Every row gives one point. Each copy is the shape, with its points in the same order, stretched, turned, moved and blurred by noise. Some copies are also mirrored. Which?
In the rows, zero is written as 128.

Shape, 6 rows:
[[131 119 183]
 [110 111 157]
 [183 176 117]
 [ 92 122 193]
 [140 152 100]
 [140 117 128]]
Copy 1:
[[ 83 192 168]
 [119 161 179]
 [ 86 114  29]
 [122 222 200]
 [134  96  81]
 [ 98 113 138]]
Copy 1 is: mirrored
Copy 2 (6 x 3):
[[148 140 153]
 [124 141 151]
 [157  95  48]
 [127 132 193]
 [117 117  75]
 [131 141 106]]
Copy 2 is: mirrored

Shape:
[[160 176  83 115]
 [ 73 195 116  57]
 [158  64 103 101]
 [160 107 150  95]
 [ 89 122 101  72]
 [156 160 132 142]
 [194 149 165 114]
 [120 103 175 165]
 [150 117 113  79]]
Copy 1, 9 rows:
[[111 153 146 102]
 [ 69 176 126 162]
 [154 135  79  93]
 [108 122  91 106]
 [125 169  96 139]
 [101 114 143 107]
 [ 75 110 120  94]
 [128  81 109 138]
 [117 145 101 105]]
Copy 1 is: only turned
Copy 2 (9 x 4):
[[160  46 123 112]
 [184  16  69 157]
 [ 98 102 150 183]
 [150 117 140 169]
 [130  57  98 175]
 [166 128 116 132]
 [181 122 158 161]
 [139 208  76 163]
 [141  77 147 169]]
Copy 2 is: mirrored
Copy 3:
[[185 105 194 190]
 [143 135 238 111]
 [121  56 134 148]
 [160 120 128  95]
 [110  95 207 128]
 [167 156 150 145]
 [190 152 117 102]
 [101 182  99  96]
 [148  90 163 136]]
Copy 3 is: mirrored
Copy 4:
[[202  70 122 129]
 [203  94 208 100]
 [ 63  88 106  93]
 [108 117 129  65]
 [111  81 168 113]
 [172 113 104 126]
 [163 121 113  64]
 [ 71 164  97 124]
 [128  91 144  81]]
Copy 4 is: mirrored

Shape:
[[114  66 164 103 146 102]
 [173 194 174 110 122 133]
 [182 154 198 104 136 118]
 [145 162 128  90  61 145]
 [149 163 144 127  72 160]
 [121 184 136 121  79 168]
 [141 107 103 155 123  89]
 [192 178 164  89  96 146]
 [129 126 123  97  97 175]
 [137  59  93 126 164 133]
 [119  81 143 146 162 134]
 [109 103 100 122 198  75]]
Copy 1 (12 x 6):
[[ 76 104 147 168 124  84]
 [244 122 167 102 144 122]
 [215 129 169 141 130 103]
 [183 114 127  66 101 106]
 [215 129 149  75  92 146]
 [206 111 170  55 123 148]
 [132 105  61 174 106 141]
 [238 140 146  87 115 110]
 [153 138 152  71 114 126]
 [ 87 151  86 163 126 132]
 [117 131 144 160 126 143]
 [ 72  86  93 187 193 111]]
Copy 1 is: mirrored
Copy 2:
[[ 70  73  89 117 131 103]
 [232 147 137 154  87 148]
 [199 130  93 144  87 135]
 [153 143 162 186 109 147]
 [176 152 118 186 124 154]
 [180 137 163 169 131 173]
 [125 143  92 136 159  86]
 [204 173 127 165  72 154]
 [ 96 157 142 156 107 171]
 [ 40 174  81  90 127 113]
 [ 83 122  76  97 146 120]
 [ 91 123 132  74 130 103]]
Copy 2 is: only turned
Copy 3 (12 x 6):
[[128 183 154  74 142 119]
 [178  79 121 145 132 214]
 [166 118 124 115 144 217]
 [209 109 117 106  80 138]
 [197  99  94 135  77 140]
 [205 102  94 140 105 131]
 [111 111 167 139  84 118]
 [204  95 112 101  96 208]
 [162 128  89  81  93 112]
 [ 69 128 122  85  99 109]
 [ 90 153 108 116 123 102]
 [ 56 112 181 103 160 128]]
Copy 3 is: only turned
Copy 4 (12 x 6):
[[132  95 134  73 131  86]
 [199  86  73 169 135 180]
 [215  84  88 136 118 172]
 [143  96  55 120 144 174]
 [140  91  83 155 111 172]
 [118  83  81 154 134 151]
 [108  89 143  88 133 150]
 [212  94  43 139 127 186]
 [112 128  76 121 136 115]
 [ 91 165 143  63 139  87]
 [108 113 176 102 116  80]
 [115 128 163  52 187  85]]
Copy 4 is: only turned

Shape, 12 rows:
[[177  93 188 131 133 109 183 124]
 [150 150  66 114 189  97 100 147]
 [206 148  90 135 188  67  84 122]
 [ 97 148 110 154 102 139 177 114]
 [145 110 156 113 100 137 112 118]
 [ 93 125 102 201 136  80 120 117]
 [184 178  99 126 182 123  77 114]
 [159  61 132  99  70 133 155  91]
 [107  86 105 129 131 175 146  63]
 [130 139  97 117 203 113  74 122]
 [106 108 136  88 107 136 155  95]
 [158  81 133 123 121 169 143 144]]
Copy 1, 12 rows:
[[210  97 150 213 202 163  83 190]
 [ 36 129 118  96 122 133 130 151]
 [ 31 144 180 108 181 130 126 171]
 [162  83 124 129 119 154 140  71]
 [170 160 161 155 128 163  93 132]
 [105 117 127 135 168  93 204 106]
 [ 38 149 183  95 125 172 126 144]
 [181 148 139 175 174 161  37 104]
 [116 127 109 187 130 177  93  69]
 [ 39 145 123 127 101 140 136 157]
 [174 111 130 175 102 142  59 100]
 [153 154 101 165 157 205 100 147]]
Copy 1 is: only turned
Copy 2:
[[110 119  85 104 179 130  95  78]
 [ 98  92 147 178  52 132 119 108]
 [114  68 146 197  60 171  69  84]
 [131 162 115  94 148 122 119 194]
 [140 159 115 126 148 155 121  80]
 [171 132  98 181  93  96  50 169]
 [109 119 180 152  71 170  88 105]
 [120 150  92 157 213 164 151  86]
 [ 87 207 136 168 197 115 126 131]
 [ 95 140 150 192  59 127  97  83]
 [ 98 187  96 133 175 155 155 112]
 [116 134 135 117 164  95 139  86]]
Copy 2 is: only turned
Copy 3, 12 rows:
[[150 181 112 147  73 183  94 178]
 [108 119  27 147 166 146  95 114]
 [127  83  37 153 159 210  55 110]
 [101 116 133 142 129 103 203 180]
 [119 143 130 104 125 146 108 128]
 [140 102 156 217 199 112 121 148]
 [132  47  51 111 163 158 101 120]
 [138 195 127 119  94 199 152 122]
 [198 133 126 151 148 119 209 142]
 [153 103  56 143 195 120  87 116]
 [134 177  99  97 134 137 167 161]
 [146 180 118 144  76 137 123 114]]
Copy 3 is: only turned

Shape (13 x 9):
[[ 80 122  83 155 176 134 128 168 156]
 [102 128 137 132  70 140 146  70 100]
 [162 140 135 123 170 120 101 136 154]
 [109  85 113 149 118  85 147 143 121]
 [171 139 107  45 117 126 119  99 117]
 [111 203 161 153 198 138 114 168 183]
 [ 99 143 146  96 205 159  70 150 108]
 [118 124 152 144 140 132 103  91  99]
 [129 131 197  98 111 126 135 137 171]
 [ 71 128 126 216  20 140 130 160 122]
 [126 134 144 157 190 166 130 157 168]
 [146 173 134 113 130 144 153 128  77]
 [128 169 115 130 130  93 159 136 160]]
Copy 1:
[[ 34 128 133 115  66  94  63 120  96]
 [108 114 122 132 190 198 192 133 107]
 [103 171 135  77 159  87 103 150 155]
 [ 60 135  90  77 115 131 145 122  54]
 [149  81 108  75 213  69 213 126 158]
 [ 40 226 196  96  91 110  65 153 220]
 [117 189 116 168  79  35 109 148 182]
 [109 176 113 149 169 134 131 144 127]
 [123 183 116  52 120 187 172 191 189]
 [106 179 189  96  85 229 145 118   9]
 [ 84 177 127  99  88 139  39 132 166]
 [105 156 131  90 167 100 177  64 165]
 [ 33 134 165  49 155 130 150 125 144]]
Copy 1 is: mirrored
Copy 2:
[[125 161 126 138  65 106  67 111 128]
 [146  98  60  82 169 144 161 153 139]
 [145 158 162 128 128 138  95 165  85]
 [143 163  99 120 127 158  81 116 161]
 [ 95 138 127 102 175 154 114 221 101]
 [132 152 185 171 117  60 104 114  80]
 [ 78 168 185 103 122  98  88 123  78]
 [132 139 117  78 154 134 121 123 104]
 [123  99 154 146 194 170 146 140 112]
 [169 120  78 114  96 141 184  96 206]
 [129 132 147 142  98 128 117 123  57]
 [ 94 170 108 124 159  95 149 169  89]
 [149 149 119 164 146 100  99 152 135]]
Copy 2 is: mirrored

Shape:
[[207 111 138 144 143 114 130 173  66 147 126]
 [127 114 150 132  94 127 116 107  73 137 124]
 [122 106 160 188  90 137 128 116 128 109 173]
 [192 102 130 121  35 129 114 108 146 156 139]
 [145  98 136 128 161 126 154 103 134 154 123]
 [214 136 156 123 163 124 138 111 118 132 136]
 [114 134 132 118 115 112 126 141 143  98 117]
 [116 114  56 110 152  97 107 109 139 109 120]
 [124 146 101 119 126 120 148 111 127 145 116]
 [112 128 144 175 150 125 107 117 151 113 104]
 [111 113  69 146 155 119 140 125 108 131 141]
 [101 135 121 118 153 139 122 127 156 153 144]
 [106 107 158 127 146 138 106 120  99 139 125]
 [124 120 152 109 168 120 121 127 152 138 121]
 [115 249 150 119 156 122 113 135 128 146 122]
 [114  93 144 121 168  70 116 133 143 150 130]]
Copy 1:
[[142 164  77 159  72  82 122  87  66  92 167]
 [135 173 144 153 121 151 124 126 129  83 156]
 [170 128 181 157 164  87 124 107 152 104 177]
 [133  79 174 175  75 145  81  67 114  39 147]
 [118 154 149 130  71 128 112  97 109 158 109]
 [ 95 136 115 141  62 120 128  48 109 146 157]
 [115  98 107 131 157 135 137 159 136 112 116]
 [151 124 146  33 128 148 109 162 107 107  84]
 [114 123 132 112 134 179  82 120 107 134 114]
 [171 115 126 123 141 140 165 140 145 162 127]
 [165 162 144  68 141 120  81 141  99 124 117]
 [134 128 117 107 158 133 104 114 142 147  88]
 [140 181 121 137 127 130 147 134 156 122 117]
 [107 131 111 125 119 127 148 118 137 154  87]
 [ 94  98  50 127 223 208 125  85 137 187 132]
 [125 145 145 116 113  99 156 126  91 144  76]]
Copy 1 is: only turned
Copy 2:
[[ 48 109 138  97 129 160  98 112  83 102 107]
 [ 99 121 104 151 162 129 112 129  76  84 134]
 [130 116 111 145 121 155 145 148 133  73 135]
 [148 127 126 138  70 162 139  58  55 159 147]
 [ 91 164 134 128  93 123 131 117 120 121  77]
 [ 94 173 126  85 124 157 111  82 117 121  75]
 [130 123 126 145 147 131 117 154 118 157 113]
 [134 169 176 147 139  89 136 125 123 179 131]
 [138 117 138 142 138 105 145 114  95 151  91]
 [143 137 152 128 123 131 109 154 119 102  80]
 [104 117 160 146 127  89 151 129 137 127 129]
 [132 146 137 115 123 107 163 153  99 132 104]
 [ 85 162 107 127 160 130 119 165  92  83 111]
 [107 177 127 108 136 131 131 153 110 141  84]
 [169 101 134  87 203 126 153 145  71 129  55]
 [ 80 175 163 143 115 152 156 146 110 141  90]]
Copy 2 is: mirrored
Copy 3:
[[199 203  68 114 124 153 134 141 188 147 155]
 [137 169 115 147 125 106 152 181 150 120 143]
 [116 156 114 164 158  55  62 174 159 140  99]
 [150 223 135 207 128 113 136 144 171 155  82]
 [158 159 139 130  92 147 109 115 144  95 131]
 [150 175  86 123  73 190 110 152 175 111 108]
 [111 101 120 136 116 125 137 114 149 144 125]
 [148 118 164  74  65 118 137 113 115 149 124]
 [119 130 138 116 110 154 145 126 118 146 157]
 [129  97 153 113 119 116  89 145 189 134 125]
 [151 137 140  73 111 103 114 129 102 150 156]
 [156  93 159 130 131 134 107 110 102 127 130]
 [163 122 131 131 130 116 128 154 141  96 133]
 [161 100 140 139  98 152 118 102 144  99 118]
 [105  33 114 111 120 221 143 159 128 176 179]
 [197 116 147 155  82 117 103  91 148 107 135]]
Copy 3 is: only turned
Copy 4:
[[115 107 105 216 123 135  92 152  92  61 139]
 [156 119 133 125 144 164 106 128 115  97  87]
 [109 130  89 150  88 186 106 105 189 134  87]
 [154 160 110 117 110 141  62 185 194 101 146]
 [115 127 113 156 133 134 185 137 144  97 121]
 [ 90 105 152 218 135 145 139 165 151  96 131]
 [126 107 112 119 146 120 111 130 131 162 128]
 [ 93  94 116  83 206 157 149 112 123 110 144]
 [102 115 134  87 147 123 143 154 110 108 124]
 [116  93 118 143 118 123 140  80 190 134  96]
 [ 78  98 102  97 157 168 157 115  98  90 129]
 [101 128 147  98 108 120 159 110 127 136 152]
 [151 111 143 140 130 148 147  92 119 119 107]
 [123 126 136 152 132 109 164 111 139 137 137]
 [ 61 105 226 105 111  75 110 129  90 137 121]
 [113 172  90 157 156 109 161  88 125  95 122]]
Copy 4 is: mirrored

Shape (18 x 12):
[[164 125 143 114 125 157 101 114  93 143  96  70]
 [184 113 139 162 167 152 116  87 119 126 116  92]
 [158 125 211 159 145  73 172 157 137 207 150  84]
 [193  89  94 146 125 148 143 101  96 119  94 119]
 [188 133 129 150 131 184 105 106 163 104 118 122]
 [195 133 114  87 166 151 151 104  86 155 126 139]
 [100 144  79 125 148 147 103 140 104 121 157 114]
 [150 134 143 129  97  84 143 161 131 180 133 144]
 [ 93 148  63 126 119 164 151 124  97 155 144 111]
 [ 92 119  78 123 147 103 105  85 116 148 100 157]
 [ 72 117 120 108 156 127 164 167 128 165 103 111]
 [ 96 137 210 109 108  93 169  96 140 150 140 127]
 [ 77  78 120 142 141 155 111 129  82 125 131 144]
 [ 80 162 106 149 146 143  98 154 122  94 113 146]
 [128 102 170 148 135  30 175 152 154 136 133  99]
 [118 108 136  99  96  67 137 173 185 185 178 122]
 [155 101 125 138 160 153 118  87 128 121 102 127]
 [123 131  79  81 143 121 127 115  99 107 130 148]]
Copy 1, 18 rows:
[[ 92 111 165  87  69 119  93 129 156  49 142 123]
 [ 65  62 140 127 106 159  83 115 111 101 142 135]
 [127  80  96  26 164 149 100 236 146 111 115 160]
 [103  71 162 160  98 122  96 115  85  89 118  90]
 [ 75  94 133 133 116 138 109  70 145 131 113 132]
 [ 72 141 223 162 113 144 114 176 144 129 151  77]
 [ 65 149  98 154  67 161 165 128 108  98 149  91]
 [147 113  92  82 148 113 132 203 146 139 106  89]
 [102 117 114 201  20 137 168 153 118 102 125  82]
 [130  81 152 163  93 150 191 130 110 133 177  98]
 [165 141 149 108  54 185 170 152 123 109 122 139]
 [167  77 122 116 173 112 147 180 195 108 151 200]
 [143  99 130 166  93 186 170  93 120  47 130  86]
 [122 147  62 149  83 176 148  82 128 136 172 113]
 [161 102  70  47 182 117 124 197  86 125 120 192]
 [136 139  91  50 166 108 211 203 152 121  64 113]
 [ 98  75 166 152 110 161 126  95 114 108 146 127]
 [106 157 152 176 103 128 175 144 109 117 162  96]]
Copy 1 is: only turned
Copy 2:
[[150 162 167  85 146 106 149 147 153 195  60  81]
 [125 121 173 114 184 117 119 198 174 111  67  93]
 [ 72 100 239 146 158 127  83  95  93  90   7 121]
 [148 150 119  68 149 168 114 182 152 127  93  71]
 [154 120 186  99 150 141 136 165 176 114 143 118]
 [123 144  93  89 168 193 160 124 159 131  43 122]
 [185 104  97 131 126 102 164 133 124 152  95 109]
 [ 98 127 161 125 117 163 117  88  67 121  98 105]
 [180 156  71 103 136 112 143  99  76 116  98 113]
 [122 161  68 164 134 138 133 183  78 149 115 134]
 [159 148 112 115 130 123 122 117  67 130  40 190]
 [ 54 168 166 135 149  76  77  77 121 140  88 169]
 [186 154  83 140 147 124  70 135 119 176  93 132]
 [181  77 111 128 151 103 154 165  88 170 137 154]
 [ 56  75 194 130 103 114  75 140 114 107  64 121]
 [101 127 184 166  54 149 127  63 105  93 102 132]
 [139 143 133 119 154 138 110 192 162 133  90 131]
 [141 131  48 104 113 148 161 141 146 161 104 131]]
Copy 2 is: mirrored
Copy 3:
[[117 129 148 147 184 152 174 131 210 101 132 132]
 [ 89 141 130 127 185 126 137  84 138  75 114 120]
 [151 142 130 164  38 163 181  27  66  45 161 113]
 [101 125 131 118 212 163 143  98 151 152 148  97]
 [135 159  92 135 201 101  83 104 140 107 104 148]
 [136  90 123 145 207 140 191 143  99 102 126  99]
 [122 167 174  99 131  82 102 184 173 113 120  98]
 [173 121 149 152  91 133 157  79  96 142 168 120]
 [148 140 159  94 106 156  99 186 176 134  94  80]
 [ 68  88 213 134 131 100 126 140 148 156  98  82]
 [118  66 156 129  72 160 108 153 153  63 138  71]
 [ 89 130 104 155  58 171 149 121  77 140 122 156]
 [ 88 143 212 117 142 147  98 167 152 128 159 111]
 [ 90 135 172  66 110  52  73 154 164 117 139 140]
 [ 79 140 101 145  45 125 139  48  82 112 185  84]
 [187 165 118 209  65 120 114 105  98 131 149  84]
 [ 81 113 140 136 190 128 116 112 134 100 111 116]
 [ 93 120 147 128 174  93 142 181 136 157 134  93]]
Copy 3 is: only turned
